Every row gives one point. Two turns around zero, p and q, are shown by what they do to some points. Where does a point land after both, in the order given? Backwards means that the second turn is done in reverse. Each puzzle has new turns, and all numbers are rounded.
In the rows, zero is written as 128.

Turn p:
[126 152 206] -> [ 64  77 128]
[126 110 128] -> [131 133 111]
[151 132  82] -> [175 138 146]
[111 162 127] -> [110 136 160]
[127  83  98] -> [160 155  94]
Turn q:
[118 183 100] -> [154 185 128]
[145 100 110] -> [142 100 107]
[165 106 129] -> [148  90 132]
[ 84 124 174] -> [ 68 137 146]
Where do these land?
p, then q backwards: [ 99 148  99] -> [117 170 142]
p, then q: [113  97 193] -> [110 146  59]
p, then q backwards: [109 144 140] -> [111 129 150]
p, then q: [179 145  99] -> [143  76 156]
p, then q: [103  98 149] -> [133 158  96]
p, then q backwards: [164 136  87] -> [177 152 117]

Turn p:
[164 120 110  98 156 171] -> [140 101 124  89 178 145]
[119  99  93 105  95 165] -> [105  65 111 135 145 120]
[158 109 107 187 118 168] -> [122 125 102 174 173 173]
[139 186 164 107 149 148] -> [184 128 155  95 108 155]
[136 145  94 143  82 111] -> [146 118  87 166 119 105]
[ 75  96 108 185 141  92] -> [ 58 171  99 154 100 134]
[108 112 182 121 118  90] -> [114 151 181 140 102 100]
[155 137 151 107 111 119] -> [160 125 152 132 136 106]
[100 148 144  98 181  90] -> [123 165 142  68  93 115]
Turn q:
[122 115  77 157 182 151] -> [162 159 119 161 189 124]
[104 174 119  83 112 102] -> [ 84 135 111  74 129 105]
[181 143 182 120 144 168] -> [169 146 188 107  89 143]
[112 100 110 131 156 153] -> [127 148 140 161 161 137]
[129 148 126  98 115  72] -> [104 102 101  77 129 135]
[ 91 113  71 168 139 147] -> [132 147  95 183 170 101]
[132 110 181 156 131 138] -> [146  96 170 151 108 128]
[153  86 174 128  80 133] -> [120 101 143 152  66 165]
[128 164 113 112  93  88] -> [108 117  85  86 111 113]
Where do these land?
p, then q backwards: [163  98  89 175 138  89] -> [ 97 126  50 126 133 149]
p, then q: [161  78  98  77 150 125] -> [105 114 144  96 196 157]
p, then q: [150 151 183 154 104 131] -> [180 114 151 131  86 117]
p, then q: [ 79 139 178 157 131 132] -> [113 126 147 150  70  90]
q, then p backwards: [ 98 149  73 105 149 179] -> [162  93 128 160 159  68]
p, then q: [125 135 123  97  87 144] -> [131 101 118 151 124 168]
p, then q backwards: [120 146 152 131 139  97] -> [145 147 134 121 120 163]

Turn p:
[103 135 142 173 145 114 164 173 144] -> [127 111 118 194 139 110 158 107 148]
[131 113 118 149 124 127 165 139 104] -> [110  95 140 141 119 114 152 121 112]
[ 99 114 129 121 149 140 145 155 162] -> [132 110 109 135 137 127 139 106 177]
[177 118  91 149 100 101 100 132 145] -> [167 130 159 124 114  86 119 176 118]
[ 70 120 167 144 135 151 163 160 124] -> [ 88  98  93 174 134 143 131  91 153]
[125 138 161 167 150 159 169 132 154] -> [130 122 135 178  99 157 151  95 152]
[196 139 109 119  72 147  98 184 142] -> [144 116 139 130 111 129 132 237 144]
[181 167 115 142  53 113  58 173 138] -> [156 153 120 153 121 108 102 247 114]
[ 94 152 113  73 134 128 140  63 118] -> [106 170  98  62 119 136 135  88 111]
[115 103  96 116 172 135  89  45  87] -> [159 126 136  58 136 143  91  72  70]
[119 102 157  99 124 111 124  87 124] -> [ 96 150 148 101 133 128  94 103 130]
[126 135 137  85 178 110 121  94  95] -> [121 154 141  86 173 154 134  94 104]
Turn q:
[119 116  51 126 111 116 133 114 146] -> [103 142  86 101 140 166 173 123 139]
[112 126  96  79 114 154 135 107 133] -> [ 84 131 113  97 125 161 109 107 124]
[ 72 167 122 180 151 156 179 132 156] -> [119 179 145 207 106 172 145 117 133]
[128 154 173 174 159 111 150 155 166] -> [159 151 164 192 136 104 136 125 162]
[135 159 114 104  84 110 142 103 104] -> [128 160 109  83  97 116 128 103 111]
[145 119 155 131 151 124 124 144  86] -> [140 108 162 127 128 102 126 149  99]
[144 144  85  95 124 171 112 152 132] -> [105 130 141  84 119 171 113 154 153]
[121 156 139 158 137 178 115  98 129] -> [162 140 130 153 118 174  93 130 113]
[129 120 134 116 201 130  37 110 116] -> [144 116 126 124 212 133  79 188  98]
[181 113 152  88 123 164 167 121 116] -> [128  90 179  91 110 132 110  83 127]
[ 89  76 133 131  86  56 130 159 149] -> [ 92 107  70 151 126  62 172 127 154]
[158  85 182 153  97  66 112 142 104] -> [170  82 110 129 121  42 150 131 123]
Where do these land?
p, then q backwards: [140 135 126 168  79 133  98 122 135] -> [102 150 165 148 113 145 103 143  97]
p, then q backwards: [ 96  91 161 116 114 125 158 133 175] -> [118 127 148  95 103 128 149 159 186]
q, then p: [109 133 142  83 168 100 105 128 138] -> [154 147 109 137 186 130 123 100 123]
q, then p backwards: [140 143  83 121 180 161 149 122 119] -> [175 140 164 100 160 135 130 115  96]
q, then p backwards: [175 154 158  99 134 163 190 172  54] -> [212  75 116 145 106 122 162  58 119]
q, then p: [106 169 108 145 101 150 164 102 173] -> [153 156  98 126  56 146 134 130 117]
q, then p: [104  97 134 145 104  68 112 142 134] -> [141 119 135 130 139  61 165 114 124]
q, then p backwards: [ 87 131 145 143 170 135 118  78  97] -> [121 156 149 168 134 109  92 119  74]
p, then q: [143  93 104 127  93 117 109  67  94] -> [113 118 104  89 116  73  91 149  94]
p, then q backwards: [198 125 162 131 118 119 151 187 139] -> [125 123 119 158 182 143 135 206 138]
q, then p: [109 137  86 129 146 139  53 155 149] -> [173  92  89 138 160 142 155 152 172]

Turn p:
[ 97 113 134 183 128 115  80 171 134  91  78] -> [136 133  74  94  70 103 125 160 153  81 149]
[158  96 125 103 179 111 140 149 124 151 120] -> [125 126 131 147 135 156  73 131 150 123  84]
[117 172 112 133 160 100  88  95 104 152 164] -> [100  94 105 120 160  84  95  91  98 146 137]
[ 94 116 145 165  95 152 126  92 138 137 148] -> [112 125 116 142 113 125 190  97 108 113 145]
[132 105 148  90 101 130 116 165  89  82 165] -> [141  99 101 129 165 163 150 181 159 153 149]
[116 151  89 174  99  98 110  98 159 109 123] -> [130 169 100  91 108  80 148  95 117 145 141]
[173 134 121 120 172 160 137 175  95  82 129] -> [128 152 128 138 175 137  88 202 136 105 133]
[149 161 160  95 149 127 121  99 162 173 164] -> [134 100 166 125 172 143 108  62 116 121 132]
[141  98 161 126  96 161 160  89 117 105  76] -> [142 146 145 123  94 180 169 158  78 118 111]
[ 92 136 143 106 132 127 177 116 122 118 107] -> [108 112 172 110 115 128 154 150 123 133  97]
[118 188 151 169  95 128 120 104  87 127  85] -> [159 106 129 110 103  77 147 149  57 118 142]
[120  92  87  98  97 160 110 130 186 169 141] -> [116 155 148 160  97 163 129  75 168 156 170]
[158 103  89 102 160  96 180 181 149 169 164] -> [134 148 152 174 158 125  89 112 201 152  74]
Turn q:
[108 102  91 154 110  78 129 117 130  49 136] -> [110  83 141 127 131 106  66 120 157  63 149]
[ 95 107 157 129 170 122 167 104 126 146 135] -> [125 148 146 124 156 101 148 151 176 139  96]
[168 103 133 107 144 119 134 162 108 126 129] -> [165  93 141 118 125 121 142 153 101 130 118]
[180 163 124 151  96 147 118  94 140 147 145] -> [142 151 125 120  73 149 150  83 132 134 161]
[123  72 107 129 134 131  99 161 155 151 140] -> [145  79 101 130 152 135 109 136 139 175 138]
[155 214 105 149 192 136 111 133 106 132 136] -> [131 134 160 158 151 155 192  57  96 101 116]
[119  76 225 150 100 144 129 187 125 153 118] -> [ 96 116 172  93 110 135 114 199 112 216 120]
[105  70  91 158  89 143 132 109  98 125 126] -> [100  93  97 162  91  88 106 143 161 135 143]
[115 189  93  76 132 151 153 128 157 131 139] -> [160 192 105 154 167 131 134 112 102 104 152]
[136 143  94 147 140 146 146 101 157 156  82] -> [141 150 108 174 115 174 142 124 163 120 119]
[100 101 171 100 107 145 108  95 110  83 123] -> [ 75 132 103  78 125 104 128 167 128 107 138]
[132 197 145  85 124  73 111 144 123 137 127] -> [146 166 140  98 141 138 106  90  69 109  86]
Where do these land?
p, then q backwards: [151 153 116 130  93 114 121 178  84  83 111] -> [137  70 138  76 116 149 171 144 147 137 137]
p, then q: [161 167 131 124 153 156 130 141 155  88 182] -> [136 129 158 104 199 133 172 109 130 105 124]
p, then q backwards: [185 148 158 174 153 178 107 171 118 167 151] -> [114 152  41 105 134 117 171 150 142  77 126]
q, then p: [ 89 132 158 120  86 100 133  86 151  79 111] -> [112 106 132  65 131 122 122 136 158 142 192]
q, then p: [151 114 145 131  84 109  84 140 146 155 127] -> [132 111 130 163 107 158 116 111 112 167 166]
q, then p: [ 88 160  64 154 147 127 112 162 168  88 137] -> [ 59 139  75 124 160 128 128 111 104  75 137]
p, then q: [ 95 119 159  89 127 102 144 142 142 139 102] -> [132 136 104 102 114 145 113 184 135 149 138]
q, then p: [104 134 155  94 160 144 150  86 116 180 174] -> [143 130 186 103 133  90  94 100 125 148  74]
p, then q: [ 90  86 100  97 124 113  66  89 152  75  85] -> [134 180  45 148 143  86 107 125  88 152 163]
p, then q: [129 129  83  98 153 189 153 109 126 170  86] -> [ 43 147 153 108 107 125 125 111 105 172 123]
q, then p: [ 90 128 126 156 131 113 129 101 131 137 161] -> [113 120 132  92 117 122 127  78 127 124 119]
p, then q: [188  90 114 114 103 109 162  99  92 150 111] -> [117 125 126 177  71 164 171 123 108 150 105]
q, then p: [150 162 143 141 160  97 147 153 100 122 108] -> [150 113 132 115 117 150 145 168  94  91 110]
p, then q: [120  70 140 172 119 142 155 134 110 158 146] -> [108 123 158 183 100 146 109 137 165 107 147]

Turn p:
[101 107 145 133 103 151 146 122  91 104 112 139 144 132] -> [151 134 149 136 155 108 119 127 113 167 102 138 114 103]
[133 139  98 145 166 119  98 153 132 128 128 106 104 136] -> [107 110 133 147  82 133 154 129 112 109 137 133 150 147]
[131 112 143 124 117 152 122 123 136  87 131 155 152 160] -> [136 117 157 160 157 119 102 133 131 141 134  95 123 108]
[101 132 144 102 116 173 135 105 127 116 106 160 125 151] -> [174 129 163 133 154 119  94 145 115 113 122 129 110 111]
[121 126  97 144 138  96 165 115 122 139 157 127 121 113] -> [114 133  88 134 125 116 132 112 143 134 150 174 129 131]
[140 146 111 161 128  94  98 145 139 147 107 138 120 142] -> [121 106 122 118 109 131 124 117 113 131 136 118 168 176]
[157 162 145 142 138 116 123 146 130 134 151 110  85 107] -> [121 119 107 116  78 157 136 141 162 121 113 132 151 127]
[160 152  89 145 133 118 112 154 145 146 142 126 109  96] -> [115 128 115 111  83 160 145 128 136 133 169 132 150 148]
[103 128 146  88  96 133 148 117 127  96 116 123 148 149] -> [157 164 136 154 155 112 109 123 130 129 104 108  98 123]
[131  79 122 111 107 121 145  94 118 132 125 112 121 115] -> [145 136 113 113 155 111 157  89 133 125 129 133 113  99]
[131 144 135 124 134 143 123 159 148 139 130 104 131  96] -> [107 149 144 113 108 163 144 142 137 125 123 128 119 138]
[111 140 140 138 131 120 102 145 148 149 168 121 109 108] -> [ 97 134 141 101  93 117 128 138 163 116 130 134 138 138]
[137 126 137 110 142 124 120 162 120 140 125 153 130 147] -> [135 108 129 131 134 120 141 167 129 131 131 111 126 152]
[137 129 120 122 124 132 129  95 103 144 135 110 156 132] -> [117 129 100 115 131 119 119 116 100 128 129 122 102 107]
[137 106 121 152 134 120 164 108 138 151 124 109 134 136] -> [113 106 107 126 151 140 132  92 129 124 126 154 112 133]
[117 120 155 107 142 135 120 104 125  96  91 155 159 129] -> [138 145 143 142 180 124 114 149 100 120 114 109 145 108]
Turn q:
[117 143 122 118 122 152 129 108  91 134 125 128 153 101] -> [127 155 151 117 143 120 123 129 128 140  87 124 145 149]
[123 114 105 159 138 159 127 140 105  98 147 129 139 105] -> [ 83 127 148 146 150  99 122 153 140 142 122 118 140 133]
[115 133 132 123 132 129 108 126 153 136  93 109 118 142] -> [133 135 130 138 104 163 125 114 144 127 138 154 122 129]
[104 131 149 153 144 109 116 100 122 127 133 143 138 119] -> [123 131 125  97 124 130 154 158 133 143 116 149 135 115]
[147 116 119 132 153 151 113  92 114 130 145 127 146 128] -> [115 136 136 129 132  95 134 136 143 107  90 145 115 125]
[161 140 148 113 161 131 145 149 127 118 135 120 107 123] -> [124 127 105 119 170 130 116 111 145 101 146 120 122 119]
[120 106 171  93 124 127 164 144 174 141 107 113 154 148] -> [137 118 100 134 119 140 155  67 102 112 154 158 155 145]
[139 142 124 142 137 137 113 143 133 146 171 102 100 160] -> [104 117 136 128 123 132 135 106 140 119 132 100  78  96]
[108 101  60 155 151 141 143 128 113 150 134 136 136 126] -> [ 96  83 157 133 122 101  90 140 119 153 101 145 115 140]
[119  94 143 115  80 124 135 143 104 121  86  95 129 130] -> [114 156 106 150 102 157 122 126  97 125 136 114 144 180]
[146 120 117 112 124 115 125 172 125 127 116 133 145 126] -> [133 132 141 127 131 116 107 123 112 114 168 124 130 150]
[141 160 139 158 123 114 122  95 150 135 131 126 119 124] -> [157 120 125 125 132 143 163 144 154 139 118 129 104 119]
[126 137 145 125  84 111 100 120 147 143 128 150  84 123] -> [165 125 134 134 104 172 140 151 117 116 131 100 131  99]
[138 158 146 122 131 110 142 130 135  99 126 181 124 144] -> [168 140 106 123 155 115 128 139 116 144 153 135 136  90]
[116 126 100 101 115 111 139 132 128 115 143 126 127 121] -> [138 118 123 123 109 109 106 120 130 138 130 102 147 132]
Where do these land?
p, then q: [134 118 150 118 139 111  70 147 122 135 119 139 158 134] -> [ 95 144 110  97 110 133 123  92 125 140 147 125 127 163]
p, then q: [168 118 118  97 140 148 138 116 107 125 135 142 112 116] -> [118  97 136 141 158 109 115 129 140 109 129  96 139 144]
p, then q: [145 170  93 149 111 128 140 125 146 121 132 127 126 140] -> [126 141 157 156 107 116 146 139 125 125 102 112 104 108]
p, then q backwards: [140 148 141 124 144 131  31 106 130 146 134  99 103 128] -> [105  76 137  83 111 105  90 134 117 150 191 127 118 110]
q, then p: [114 118 154 109 133 146 141 149 138 151 104  99 124 121] -> [132 121 147 141 142 116  93 127 107 118 135 133 110  93]
p, then q: [147 109 151 146 134 146 136 152 129 144 134 115 109 118] -> [126 108 120 152 131 144 127 108 109 114 122 143 159 131]
q, then p: [111 107 145 111 134 125 123 114 147 127 152 133 140 118] -> [131 160 117 136 160 127 126 119 128 147 133 124 121 126]
p, then q: [110 141 150 142 109 114 148  97 136  68 139 139 162 129] -> [132 132 177 100 124 147 148 154 173 136 128 161 108 128]
p, then q backwards: [133 122 128 115 106  99 150 152  97 140 137 142 109 129] -> [135 145 123 139 124  96 149  92 138 106 125 120 148 127]
q, then p: [110 126 156 125 147 139 130 147 130 123 129 142 127 152] -> [124 150 122 116 128 116 117 149 122 132 144 153 131 107]
q, then p: [115 129  90 147 131 128 146 147 130 119 118  96 130 149] -> [123 104 141 100 116  94 118 104 136 109 131 139 127 141]
q, then p: [108 138 120 136 151 134 139 147 121 152 123 113 143 113] -> [131 119 140 120 151 103 121 144 127  96 118 125 116 124]
q, then p: [106 120 142 133 139 147 138 133 142  97 114 141 114 106] -> [ 89 134 147 125 145 132 119 141 114 142 150 139 120 134]
q, then p backwards: [105 119 134 136  94 144 142 155 120 118 134 144 143 134] -> [128 120 104 143 135 123 102 137 115 103 108 132 157 124]
p, then q: [138 120 100 110 130  96 139 107 140 133 119 140 125 123] -> [132 119 122 125 133  82 120 127 147 140 119 125 112 117]
p, then q: [165 143  76 150 108 113 137  53 113 150 126 137 123 139] -> [137 131 148 127  97  66 103 165 145 104  72 102 123 127]

Turn p:
[163  92 155  89 168 163  95 111 156 110 147  97 158  82] -> [142 155 142 105  77 144 169 179 159 103 151 107 180 108]
[ 99  97 134 161  87 165 162 159 144 125 147 152 133 162] -> [ 87  70 102 152 142 164 122 134 135 115 129 138 116 174]
[126 129 120 157 110 135  91 168  75 147 111 113 128 161] -> [100 133  81 117 120 107  98 115  83 160 116 128 146 157]
[149  96 134  73 163 119 131 165 132 107 111 165 115 146] -> [168 103 111  86 167 102 131 178 153 128 131 132 143 129]
[ 80  91 165 125 147  89 148 107 160 137 117 135 117 145] -> [140  91 176 111 139 150  96 129 168 137 101  95 116 135]
[151 153 105 142 162  91  94 130 154 133 120 173 119 123] -> [170 162  99 119 167 148 109 125 125 130 122 116 115  84]
[158 137 136 104 114 155 115  69 123 168 173  89 134 143] -> [122 176 177 174 104 127 114 139 119 118 167 135 168 150]
[116 181 167 168 168  94 116 123  60  71 125 170 143 157] -> [107 150  98 126 137  64  94 156 104 111  89  72  52 107]
[121  88  86 157 105 103 116  68  95 160 124 127  97 143] -> [158 140 150 123 119 135  73  66 100  96 118 137 136 170]
[150 175 104 103  68  96  94  84 146 127 180  84 120 111] -> [130 199 143 172 105 113 124  72 166 139 190 148 128 121]
[ 82 125 138 101 127 133 121 136 125 153  97 153 161  76] -> [ 82 118 155  66 144 143 142 119 126 125 125 133 137  90]
[ 74 178 142 108 128 163 174 150 145  78 167  91  77 131] -> [117 107 152 152 116 120 192 146 142 175 167 123  48 167]
[151 109 123 135  89 175 105  95 143 147  77 103 158 114] -> [109 133 134 124  69 159 111 129 115 115 120 187 170 110]
[ 96 108  89  75 138 127 111 146 149 140 115 134 165 131] -> [114 151 135  76 163 146 146 133 163 139 113 157 154 141]
[165 104 121 144 121 145 166 165 153 144  89 136  74  76] -> [178  54 113 125 123 151 161 109  97 134 144 151 146  95]
[139 171 132 171 162 110 165 142  62 147 104 122 170 116] -> [ 99 133 126 149 141  81 148 116  67 125  62 103 129  94]
[155 139 125 164 118 114 171 158 153  83 172 134 109 160] -> [150 101  81 197 144 122 145 131 155 124 130 114  93 147]
Turn q:
[112  94 145  97 128  99 176  83  74 137 184 149 116  83] -> [162  65 152 156 160  73 125 152 137 141  86 182 120 107]
[156 154 103 107 120 153 159 119  82 133  90 150 114 121] -> [156 112  85  94  84 119 115 135 139 130  95 144 108 150]
[121 144 138 124  85 155 168  98 139 121 104 102  85 103] -> [111  81 118  93 129 120 119 131 181 110  95  93 128 128]
[146  77 119  85 137 104 105 143 119 147 151 108 119 144] -> [161 128 113 171 150 133 111 144 136 159 172 134 115 103]
[115 141  71  97 178  95  79 157 135 149 161 106 156 107] -> [101 153 102 183 120 118  93  88  85 137 166 161 111  85]
[136 130  82 160 180 152 152 156 159 114 118 158 141 101] -> [118 151  83 150  97 145 162 111  98  89  97 142 165 116]
[154 112 160 143 154 114 167 145  83 163 125  85 123  80] -> [186  76 140 151  94  81 134 107 117 126 128  96 140 106]
[121 170 159  84 166 148  90 107 145 149 140 118 128 142] -> [129 170 137 121 154 126 105  62 145 160 117 127 103 119]
[106  94 152 148  88 114  95  90 143 164 159  82 145 165] -> [107 130 200 144 152 140  89 157 145 171 154  99 149 117]
[144 167  80 188  82 170 129 147 100 105 180 122  98 178] -> [ 65 104 138 146  59 173 170 145 156 164 131 138 107 183]
[125 100 135 122  93 133 166 165 138 111 108 161 155 118] -> [139 110 108 102 146 145 157 174  87 109 114 114 125 120]
[143 104  69 135 170 162  89 142 173 138 126 120 102 155] -> [116 177  84 181 112 184 117 113 154 125 143 125 152 124]
[142  90 140 114  94 148 158  82 164 103  80  77 138 155] -> [131 111 112  68 153 148 112 155 172 147 141  89 190 112]
[153 149 162 139  76  74 148 119 144 144 104 177 133 133] -> [133 161 155  83 127  81 149 190 129 107 120 110  99 127]
[ 95 125 132 120 155 159  97 143 101 128  93 128 117 156] -> [148 136 114 132 140 157  97  96 115 129 134 122 128 183]
[132 149 164 126 133 101  70 129 171  96  96 176 171  91] -> [129 187 157  76 155 133 136 110  95  64 146 149 113 100]
[ 74 175 166 189 137  94 129 149 105  75 158 157 132 142] -> [ 84 122 182 127 144  97 185 106  88 107 135 151 124 197]
Where do these land?
q, then p: [ 85 118 149 134 158 111 147 122 113 115 147  93 174 159] -> [ 98 147 161 126 150 112 106 133 112 109  91  84 166 136]
p, then q: [107  60 134 146 139 141  69 113 121 127 166  92  88 117] -> [101 112 135  96 128 169 117 137 158 215 156 117 110 115]
q, then p backwards: [173 145 173  90 169 163 115  90 160 129 207 123  91 130] -> [109 175  91 107 118  49 158 133 199 118 123  96 146 101]
p, then q: [103 110 161 163 182 116 225 181 172  85 154 184  81 130] -> [188  92  69 200 126 152 165 128 179 114 156  77 209 121]
q, then p: [175 126 152 148  52 136 102  93 130 138 106 112 156 127] -> [100 106 134 116 111 120 149 156 164 166 201 130 163 111]
q, then p: [144  96 108 125 125 102 174 121 125 143 142 143 166  89] -> [119 100  93  97 139 102 149  93 121 107 116 121 153  92]
p, then q: [110  98 105 169 171 123  96  85 145 141 150 126 117 131] -> [129 122 124  79 100 165 125  87 165 160 140 113 123 141]
p, then q: [162 150 122 103 104  60 125 138 120 151  92  99 144 108] -> [131 161 160 108 119  77  95 139 114  97 113 146 137  75]
p, then q: [124 167 166 149  65 167 143 147 127 104  62 164 120 154] -> [143 118 131 197 147 157  99 172 118  60 121 153  94 156]
p, then q: [117 142 130 124 110 132 131 133 106 179 117 133 117 143] -> [154 137 160 145 135 121 103 116 107 140 123 146 126 147]
p, then q: [105 158  65 158 137 153 111 155  74 111 141 109 121 159] -> [112 136  93 132  96  88 101 143 142 165 121 144 117 204]
q, then p: [150 117 167 129 119 181 120 108 137 144  47  95 139 128] -> [127 177 140 132  76 113 145 166 158 143 152 172 180 122]
q, then p: [104 171 110  97 100 134 118 154 166 121 124 112 111 113] -> [148 143 156  90 112 146 149 105 128 146 139 129  90 165]
q, then p: [130 143 118 115 144 105 145 107  95 107 163 178 120  83] -> [162  86 112 104 164 118  99 119 134  92 118 130  98  97]
q, then p: [141 156  99 107 118 111  66 163 116 139 136 132 184 117] -> [112 141 132 113 133 105 120 103  82 113 205 113 100 138]
q, then p: [118  93  90  91 154 112 163 138 139 114  96 155 119 159] -> [144 168  84 127 177 128 157 121 111 129  88 147 132 140]
